Each row is a point. A path goes straight from each point to the next, and from the last back to the first. The post is the endless flat space through its rows: a point in 2 columns, a line in 3, a plane in 4, and so on, so that a path can go around it. How many times does the path go around the post? Going back the other way cancels.

Post:
[[-0.032, -0.020, 0.008],
[0.030, 0.002, -0.010]]
Path:
[[0.102, -0.059, 0.034],
[0.023, -0.061, 0.081],
[0.027, 0.029, 0.002],
[-0.064, 0.052, -0.076],
[0.059, -0.007, -0.064],
[0.026, -0.042, 0.013],
[-0.025, -0.053, 0.080],
[0.012, 0.027, -0.006],
[0.017, 0.023, -0.039],
[0.013, 0.030, -0.046],
[-0.027, 0.024, 0.001],
[-0.046, -0.026, 0.036],
[0.025, -0.088, 0.056],
[0.000, -0.037, -0.030],
[0.026, 0.077, -0.087],
[-0.004, 0.062, -0.019],
[0.032, 0.070, -0.042],
[-0.012, 0.012, -0.045],
[0.042, -0.013, -0.025],
[0.077, -0.081, 0.058],
[0.044, 0.008, 0.035],
[0.036, 0.057, -0.043],
[-0.015, 0.077, -0.032],
[0.056, 0.017, 0.018],
[0.033, -0.025, 0.030],
[-0.018, 0.040, 0.004],
[-0.021, 0.012, -0.027],
[-0.080, -0.046, -0.011]]
Times around: 2

Post:
[[-0.040, -0.014, 0.032, 0.036, 0.043, -0.014, -0.037, 0.040],
[-0.050, 0.005, -0.069, 0.008, -0.009, 0.029, 0.024, 0.010],
[0.005, -0.017, -0.008, 0.000, 0.006, 0.079, -0.032, -0.047],
[0.021, 0.004, 0.010, 0.006, -0.009, -0.005, 0.033, -0.048],
[-0.041, 0.030, 0.026, 0.047, -0.014, 0.078, -0.100, 0.082],
[0.007, 0.020, -0.056, 0.007, 0.008, 0.002, -0.015, 0.004],
[0.011, 0.015, -0.034, -0.088, 0.005, -0.037, 0.005, -0.063]]
Path:
[[-0.005, 0.023, 0.012, 0.016, 0.001, -0.036, -0.058, 0.043],
[0.044, -0.024, 0.042, -0.027, 0.003, 0.008, -0.042, -0.040],
[-0.036, -0.079, -0.023, 0.037, 0.047, -0.075, -0.026, 0.007],
[-0.071, 0.020, 0.003, 0.081, -0.017, 0.024, 0.004, 0.016],
[-0.080, -0.002, -0.092, -0.057, 0.047, -0.074, -0.009, -0.017],
[-0.014, 0.069, 0.002, 0.048, 0.003, 0.026, -0.047, 0.053],
[-0.013, -0.008, 0.031, -0.047, 0.031, 0.088, -0.036, -0.015],
[-0.015, -0.080, -0.039, -0.023, 0.008, 0.134, -0.033, -0.032],
[0.007, -0.030, -0.011, 0.007, 0.021, 0.010, -0.016, -0.020],
[-0.008, -0.053, -0.003, -0.051, 0.047, 0.048, -0.019, -0.060],
[0.024, -0.033, -0.066, -0.017, 0.036, -0.034, -0.038, 0.000],
[0.050, -0.014, -0.048, -0.008, -0.030, 0.015, -0.060, -0.008],
[0.063, 0.027, -0.038, 0.008, -0.002, 0.004, -0.067, 0.037],
[0.000, 0.000, 0.000, -0.007, -0.037, -0.034, -0.063, -0.005],
[-0.019, 0.010, -0.009, -0.069, 0.026, 0.150, -0.132, -0.091],
[-0.074, 0.030, -0.008, -0.047, 0.047, -0.039, 0.000, 0.025],
[-0.030, -0.022, -0.067, -0.035, -0.011, -0.020, 0.108, -0.049],
[0.073, -0.032, 0.015, 0.049, 0.009, 0.023, -0.037, -0.035],
[-0.076, 0.011, 0.002, 0.016, -0.058, 0.036, 0.006, 0.001],
[-0.066, 0.102, 0.077, 0.086, -0.061, -0.003, 0.037, 0.066],
[-0.059, 0.032, 0.048, -0.005, 0.005, -0.014, 0.022, 0.066],
[0.041, 0.007, 0.020, 0.033, -0.016, 0.070, -0.066, 0.007],
[-0.045, -0.025, -0.081, -0.028, -0.020, 0.015, 0.051, -0.069],
[-0.047, 0.056, 0.014, 0.040, 0.016, -0.070, -0.012, 0.031]]
Times around: 3
